Rows are points. Each table stands for the endless flat space through its points: a line for two points, a plane for three, and so on. Write the one point that lies in both, or say that there is none.

First, 3 rows:
[[34 -6 21 48]
 [33 -1 24 45]
 [28  6 -3 33]]
Second:
[[ 30  19  -4  26]
 [ 38  25 -18  24]]
They share: [26 16  3 27]

First (2 x 8):
[[ 11   6  50 -17 -26  -6  35  12]
 [  1  41  20 -22  14 -26   5   2]]
Second, 4 rows:
[[  3  28  24 -57 -17 -18  -3  -2]
 [  3  17  27  14   9  -9  25  36]
 [ 41  64  46  15   0 -17  53   6]
 [ 19  42  47  13   9 -22  45   0]]
They share: [  5  27  32 -20  -2 -18  17   6]

First (7 x 9):
[[-27 -33  -5  28  10 -66   6 -11 -12]
 [-30  43 -10  35  30 -78 -10  20  20]
 [ 38  47  33  17  41  11 -12  44  28]
 [-49  12   5   3  19 -65 -19  63 -13]
 [-18  40  -8  -4  21 -49   3  31 -17]
 [ 12  57 -18 -35   8 -11  10  33 -26]
 [  9 -19  26 -14  11   5  -4  45 -25]]
Second (3 x 9):
[[ -8  46  14 -16   7 -23  -7  26   2]
 [ -7  23  -1  -5  18 -14   4  22 -10]
 [  3   1  -7   9  36 -16  14  26 -22]]
They share: [  2  24   8  -2  25 -25   3  30 -10]

First (7 x 11):
[[  8  10  -6 -21  56   8  -2  13   4   7   0]
 [-19 -36  -6   4   0  30  32 -50 -26  24  21]
 [ 14  -6 -30   7  30  -6 -18  15  -8  29  24]
 [-19  10  12  19  14  23  -7 -28  -5  25 -21]
 [  7 -12 -17  -4  36 -32 -61  10  22  13   7]
 [-12 -28  -4  13  34 -18 -35 -13   4  30  15]
 [ 18   2  -4  19  37 -12 -32  20   1  51   3]]
Second:
[[  2 -20  -4 -13  43  -3   0   9 -13  18  -2]
 [-14 -11  41 -15   9 -11 -32 -21   8  47  -3]
 [ -8 -19  -4  -9  58  -8 -17  27 -14  11 -10]
 [ 10 -33  19 -61  11   1 -12  -9 -26  83  -5]]
They share: no point

First:
[[ -1 -13  21  18 -51 -14 -29   3  21 -34  18 -23]
 [  5 -25   7   8 -37 -20 -29  -5  27 -32  24 -11]]
Second:
[[ 35   5 -18 -27 -42 -41 -29  18  24 -46  12  -5]
 [ 29 -17   0  -8 -12 -38 -50 -13  26  -5   6  29]
 [-12 -45   6  -2 -48  -4 -38 -10  20 -36  51 -19]
 [ 10 -37  -4 -10 -46 -20 -40  -8  14 -40  39  -3]
 [  4 -71   5   4 -39 -14 -55 -36   3 -27  50  19]]
They share: [  8 -31   0   3 -30 -23 -29  -9  30 -31  27  -5]

First, 7 rows:
[[  6 -21 -79  -3  14  18 -16  15  17 -33 -31 -51   8 -41 -26 -61  64   0]
 [-15 -56 -38   9  28  63  27 -13   9  12 -63  18   6  -8 -17  -8  25   6]
 [ 38 -29 -18 -53 -25 -39 -24  -3  35 -53  23  -6 -24   2 -39  -6  71 -44]
 [ 12 -26 -17 -33 -15  20   1 -16   4  -2 -19  39  11  23 -13  15   8 -24]
 [  0 -23  -6  -2  23  25  11 -24 -14 -15 -53   1   5  10 -20 -18  32   6]
 [ 22 -20 -45 -25  -5 -15 -27 -10  40 -35   7  -5  39  -9 -41 -26  34  15]
 [ 10 -51 -22 -44 -22  12  20  -1  31 -24  -6  24 -23   8 -15  16  38 -51]]
Second, 6 rows:
[[ 32  18 -48 -59 -17 -38 -32 -18   9 -29 -13   0  11  16 -33   9  46 -41]
 [ 55  -2 -43 -50   4  38 -16   3  12 -12  -3   4  35   9  -6  24  83 -31]
 [ 17 -13 -76 -51  38  43  -2 -11  35 -72 -26 -16 -25  38 -38  15  38 -21]
 [ 55  -3 -66 -37   6  27 -22  27  37 -40  -8 -38  -1  -6 -36  -1  50  -5]
 [ 56   4 -85 -35   8  12 -30  35  51 -60 -12 -63 -21  -9 -57 -13  35   5]
 [ 28 -22 -15 -22 -35 -11 -16  13   9  -1  -1   1   9 -22 -12 -14  17 -15]]
They share: no point

First (7 x 20):
[[ -2  13  10  40  54   0  25 -40  28  13  12   5 -38 -12  24 -14  47 -33
   29 -19]
 [-14 -48  19  11  40   1 -26 -49  35  37  57  60   3  -2  36  25  25  32
  -11 -32]
 [-35  55  37  47 -12  27 -23  -9   9 -35  -5 -26 -29 -10 -17 -26  25 -31
    1  29]
 [ 13  49  49  37 -10  21 -49  25 -21   9 -17 -28 -47 -64   3  14  59  -3
   11  -5]
 [ -4 -20  51  31   5 -11 -59  10   4  24  36  38  -5 -61 -10  24  35  44
    0  26]
 [-44  62  63  84 -11  34 -27   3  21 -30 -20 -31 -16 -19 -39 -20  50 -59
   18  54]
 [ -6  30 -31  -3  13  -9  41 -30  12 -50   8  -4 -51  -9  14 -66 -45   2
   20  12]]
Second (7 x 20):
[[ 12  34  16  71  35  30  30 -25  60  32 -49  10  16  12  26   2  27 -38
   14 -40]
 [ -2  40  -2  42  20  38   7  22  54  35 -21  -7   8  20  19  -5   6 -36
    8 -22]
 [-11  -9  24  39  11  51  -1  36  32  25  16   2 -33   7  39  20  43 -16
   14 -38]
 [ -7   3  11 -46   2  -5 -25  11 -13 -25  24  22 -63 -70  28 -50 -14  40
   50  73]
 [ -4  38   6  29   9  22 -31   6  27   1   5 -34   2 -15 -14 -31 -26  28
  -10  -1]
 [-44  15  40  33 -16   1  10 -18   2  -7  30   8 -39 -19 -14   5  27 -12
    2 -14]
 [-12   6   8  13 -12  16 -32  12  -1 -14  24  12 -42 -28  14   9  11 -18
   15   4]]
They share: [ -5  15  18  25   6  13 -12 -10  14  -6   3   6 -25 -28  11 -10   8   2
  15   1]

First:
[[-17 -16 -38  10   9 -34 -33 -20   1  14  41  12   7   8 -28   3   8  -1
   -2   9   6 -29  21   2]
 [-16 -10 -43 -20  41   4 -38 -24   7  20  57 -36   1  37 -20  27  18 -12
  -10  38   7 -45  23  36]
 [-22 -63  16  -9  -7   8 -28 -48  34  22  36  -1   2 -28 -46 -21  59  24
  -31   0 -29 -42  33  -1]
 [-16 -30 -39  -5  22 -28 -46 -25  -8  24  43   5  19  -2 -29   5  19   0
  -16  13   6 -42   5  13]
 [-32  14 -49  45 -22 -50 -16 -13  16   2  39  39   5  14 -25 -13  -1  -8
   24   9  -4   6  41 -17]
 [-41 -39   0  25 -41 -21 -19 -54  23  14  48  24   0 -36 -53 -39  46   0
  -22 -20 -24 -14  30 -26]]
Second (4 x 24):
[[-23 -34 -62 -12  26 -38 -17   8  25  31  45   6  15 -29   1 -18  42 -25
   26  21 -28 -13  60  33]
 [-34 -25 -68 -17  22 -28 -22   8  26  40  49  20  19 -17   3 -15  39 -29
   16  31 -14  -8  64  40]
 [-57 -12 -72 -22   8  -4 -39   6  23  51  53  48  29   5  -3  -6  38 -25
   -6  49  12  -3  62  45]
 [-18 -41  -4  19 -26 -12 -46 -28   2   0  17  20  15  -1 -61   5  35  51
  -24   3 -10 -48   8 -20]]
They share: no point

First:
[[ -3  18  -7  -9   4   6  16  -9  45  39  48  15 -29   3 -10 -33   0  36
  -41  30  61  22  -2  34]
 [  5  41  45 -56  17 -49  38  17  66  31  -7  -7  58 -57 -10  15 -24  49
   12 -33 -22  25  34   0]
 [-27  13  35 -42  14 -27  47  35  16  16  21  11   6  -7 -11   1  32   7
   36   1   8 -39  -2  -4]
 [ 34  27  -7  -6  32   2  21 -26  57  67 -25   7  32 -26 -53   0  33  52
   24 -12  31  -5  12   1]
 [ -9  42   2 -17  47  26  58   2 -21  11 -29 -16  27 -31 -25  -7  32  -1
   48  -5  15 -32  22  -5]
 [-27  27   5   0  42  27  77   3 -36   2  11 -15  -6   7 -13 -27  44 -15
   22  37  48 -37  22  22]
 [-27  28 -36  -1  32  72  31   0 -49   2   7   6 -41  -1 -16 -35  38 -21
   20  25  59 -42 -18   5]]
Second (5 x 24):
[[-26  35 -15 -16 -20  -4   8   7  21  41  23  -1   1  15 -18 -12  31  33
   39  32  48 -11   8 -11]
 [-20   3  -5 -34  -6 -13  -7   7  32  45   0   5  35 -49 -21 -35  34  17
   33  25  59   5  -4   5]
 [-33 -14 -22 -50  25 -13  24  21  45  29 -12   7   9 -17 -22 -33  45 -28
   15  -3  19  48  -7  27]
 [-28  17 -19 -20 -26 -16 -14   7  28  50  19  -5  19  -9 -23 -29  44  28
   46  45  67  -1   4  -9]
 [-27  36 -14 -20  -4 -13   0 -21  28  31  14  22  20 -25   2  -4  27  39
   21  22  62 -13   5 -16]]
They share: no point

First (2 x 24):
[[ 26 -14 -23  16  14  22   1 -23   9 -24  17   1 -15   7  13  26  17  29
   13   2   8 -23 -23  -4]
 [ 21 -14 -22  18  10  21  -3 -25  13 -26  14   7 -23  12   7  22  21  24
   15   7  15 -21 -25  -5]]
Second, 5 rows:
[[ 16  -8 -33   2   4  36 -17 -43  21 -16   5  11 -25   3  -7  12  17  25
   39   2  24 -13 -19   0]
 [ -8 -23 -42  14  -6  32 -16 -12  26 -43  -7   4 -49  11  10  -3   1  -5
   41  21  40  -4  -9 -12]
 [ 54  11  36  12  17  40   4 -66  21 -23  64  19 -27  14 -20  53  59  48
    4   9 -16 -35 -65  11]
 [  2 -24 -84  13 -15  26 -38 -17  21 -12 -30   9 -38 -11  12 -23 -16   8
   50  -2  43   6  24 -23]
 [ 92   2   2  59   0  -2 -16 -45   6   6  57  36 -32  -2   2  35  52  65
  -39 -10 -33 -31 -26 -28]]
They share: [ 16 -14 -21  20   6  20  -7 -27  17 -28  11  13 -31  17   1  18  25  19
  17  12  22 -19 -27  -6]

First (2 x 24):
[[  8 -13   2   1  44   5  16 -16   6  40  29   8 -34   8  44  24  -1 -28
  -23 -26   0  13 -12  24]
 [ 12   3 -10  21  20  25  48  16  18   8  29  16 -30  20  20  20  15 -16
    9   6 -28  45 -44  20]]
Second:
[[ 12   2  -5  23  28  26  33   8  12  37  18  20 -28  11  25  18  17 -24
   -1 -12 -17  31 -37  27]
 [ 10  35  -9  28  10  32  40   2  14  69  13  31 -19  -4   2   5  48 -41
   20 -15 -25  31 -56  39]
 [  0   8 -11  -7  34   5  24 -40  33  34  48   5 -52  29  28  18  29 -75
  -19 -21  -5  52 -22   0]
 [-25 -10   6  -6  74 -12  44 -12  15  24  45  13 -35  17  62  49  26 -63
   -4 -20  27  52 -15 -10]
 [-18 -17   5  -6  70 -10  40 -10  14  15  45   9 -37  20  62  47  14 -51
  -10 -17  21  47 -12  -7]]
They share: [ 10  -5  -4  11  32  15  32   0  12  24  29  12 -32  14  32  22   7 -22
  -7 -10 -14  29 -28  22]

First (4 x 24):
[[ 24  37  32 -35  17   0 -14  14   7  12 -27  -7 -23 -16   5   0   8  18
   10 -38 -21  39  15 -25]
 [ 12  35  51 -23   1   6  19  -9  -7  -4 -10 -16 -25   7 -27  -4   9   2
  -17 -31 -15   3  -4 -32]
 [  8  23  31 -21  15  32  21 -33 -23 -16 -22 -38 -19  15 -21   8  -5 -18
  -23 -21   5  -9 -14 -28]
 [-30  17   9  25   7   0  19  27  -7  20 -40 -28  -7 -11  21  32  33 -10
  -23 -37  -3  27 -22  -8]]
Second, 7 rows:
[[-33  28  57  20 -16  -7  29  24 -16 -11 -36 -17 -20 -13   4  -1  15   4
  -11 -21 -34  29   9  -9]
 [-39  12  29  -6 -15   2  -3  20  -3   2 -39 -36 -19  11 -12  -7  12  19
  -35 -33 -18  28  21  -8]
 [ -8  60  57   3  18  22  31   8 -28 -11 -38   1 -28 -13  -3  14  42 -21
   25 -24 -16   2 -42   4]
 [  1  18  11 -26 -15  -7   1   8 -13  12 -19 -28  21  -3   1  -2  -7 -12
  -52  -6 -16  42   7 -31]
 [ 11   3  -6 -10  11  -2   1  -6   0  21 -22 -42   1  -7  10  26  -7  -7
  -45 -35   6  30   5 -46]
 [ -7  -7  14  28  53  18  41 -14  -4 -17 -57 -32 -79 -13   4  41  24   2
   12 -88   9 -11 -19 -39]
 [ 31  57 -16 -42  19  15 -59 -18  -2  63 -14 -42  33  -9  -3  49  16 -24
  -40 -22  36  28 -17 -31]]
They share: [ -5  24  23  -4  11  10  13   4  -9   6 -30 -26 -15  -3   2  16  15  -6
 -16 -32  -5  17 -11 -19]
